Each row is a point. The ring and each string are closed loops that go straight from each point to the next, and from the last back to the first. Before rounding, they use only three directions, however many columns there are. Count how often each string passes through the ring. Passing back the other way cancels.

Ring:
[[ 27  14  13]
 [ 13  47   6]
 [ -1  49  -3]
 [-25  29 -22]
 [-37 -12 -28]
 [-28 -39 -16]
 [ -7 -40  -2]
 [ 15 -19   8]]
String:
[[-58 -49 -36]
 [-59 -58 -15]
 [-37 -38   0]
 [-39 -54   5]
 [-21 -24   9]
 [ -2  -6 -15]
 [  0 -35 -17]
 [ -6 -62  -4]
 [-16 -59   6]
 [-24 -46  10]
 [-17 -15   3]
 [ -8 -10 -28]
 [-29 -35 -42]
 [-45 -41 -33]
 [-58 -46 -20]]
Times through: 2
String, 17 rows:
[[-59 -38 -37]
 [-49 -29 -12]
 [-16  -4  -4]
 [-19 -11 -24]
 [-34 -39 -40]
 [-30 -48 -32]
 [-37 -67  -7]
 [-30 -54  10]
 [ -9  -9  -4]
 [ -3 -20 -18]
 [ -8 -48 -16]
 [-26 -71   0]
 [-28 -46   3]
 [-17 -19  -8]
 [-12 -14 -32]
 [-35 -35 -47]
 [-53 -40 -29]]
Times through: 3

Ring:
[[ 14 -15  18 -25]
 [ 22  15  22  -6]
 [ 12  39  17   7]
 [-26  50  15  11]
 [-52  33  14   0]
 [-56   5   2 -19]
 [-37 -15  -7 -32]
 [-11 -24   1 -35]]
String:
[[-41  -7  25 -22]
 [-59 -16  30 -27]
 [-70  -8   3 -27]
 [-62   9 -16 -20]
 [-42  20 -18 -13]
 [-33  19  -6 -11]
 [-47   9  30 -11]
 [-65  17  39  -6]
 [-81  36  33   4]
 [-70  43  26   7]
 [-52  56 -10  10]
 [-28  37 -12  -1]
 [-21  18   8  -8]
 [-41  17  47  -4]
 [-43  21  39  -3]
 [-62  34  39   4]
 [-78  42  29   7]
 [-50  41 -18   0]
 [-42  32 -16  -5]
 [-53  28 -16  -8]
 [-31  15   2 -12]
 [-40   0  29 -16]
 [-65 -13  35 -25]
 [-72 -13   6 -30]
 [-66  -5 -27 -31]
 [-37   9 -24 -20]
 [-30   6   3 -17]]
Times through: 4
String, 14 rows:
[[-37  19  19  -7]
 [-30  29 -10  -5]
 [-54  49  -7   6]
 [-55  54  19  14]
 [-40  49  40  15]
 [-22  27  39   2]
 [-15  22  16  -4]
 [-11  26   1  -4]
 [-14  19  33  -3]
 [-10  50  40  17]
 [-19  73  14  25]
 [-38  65  15  20]
 [-54  40  40   9]
 [-43  14  44  -6]]
Times through: 1

Ring, 9 rows:
[[ 42 -56  -8 -18 -28 -17]
 [ 41 -51  -7 -20 -35 -13]
 [ 34 -23  -6 -15 -39 -19]
 [ 23  16  -6  -4 -36 -30]
 [ 12  46  -7   5 -28 -40]
 [  4  59  -9  13 -15 -50]
 [  9  47 -10  12 -12 -50]
 [ 23  12 -11   4 -13 -45]
 [ 39 -37 -10 -11 -20 -29]]
String, 31 rows:
[[ 17  -1  -6  -9 -36 -15]
 [ 49  22  -2  -8 -57 -44]
 [ 43  25  -4  -3 -45 -47]
 [ 20  11  -8  -2 -26 -32]
 [  1  12  -9   0 -16 -21]
 [-11  50  -9   9 -17 -29]
 [  6  95  -6  18 -28 -61]
 [  2  94  -7  20 -22 -61]
 [-16  64 -10  15  -8 -38]
 [-15  78 -11  20  -5 -48]
 [ 12  89  -9  22 -15 -73]
 [ 33  76  -8  18 -22 -81]
 [ 27  33  -9   7 -21 -54]
 [  5  11 -10   2 -12 -28]
 [ -6  13 -12   5  -2 -25]
 [ 22  11 -12   5  -8 -47]
 [ 47  -3 -10   0 -18 -57]
 [ 44 -23 -11  -4 -14 -46]
 [ 57 -37 -10  -9 -22 -45]
 [ 71 -46  -8 -14 -32 -48]
 [ 48 -29  -8 -11 -29 -36]
 [ 19 -22 -10  -8 -18 -19]
 [ 20 -45 -10 -14 -17  -9]
 [ 28 -66  -9 -20 -22  -3]
 [ 70 -90  -6 -31 -44 -14]
 [ 74 -74  -4 -28 -50 -23]
 [ 44 -34  -6 -15 -36 -24]
 [ 18 -22  -8 -10 -24 -14]
 [ 11 -31  -8 -14 -25  -2]
 [ 19 -26  -7 -15 -32  -7]
 [  9  -9  -8  -8 -25 -12]]
Times through: 4
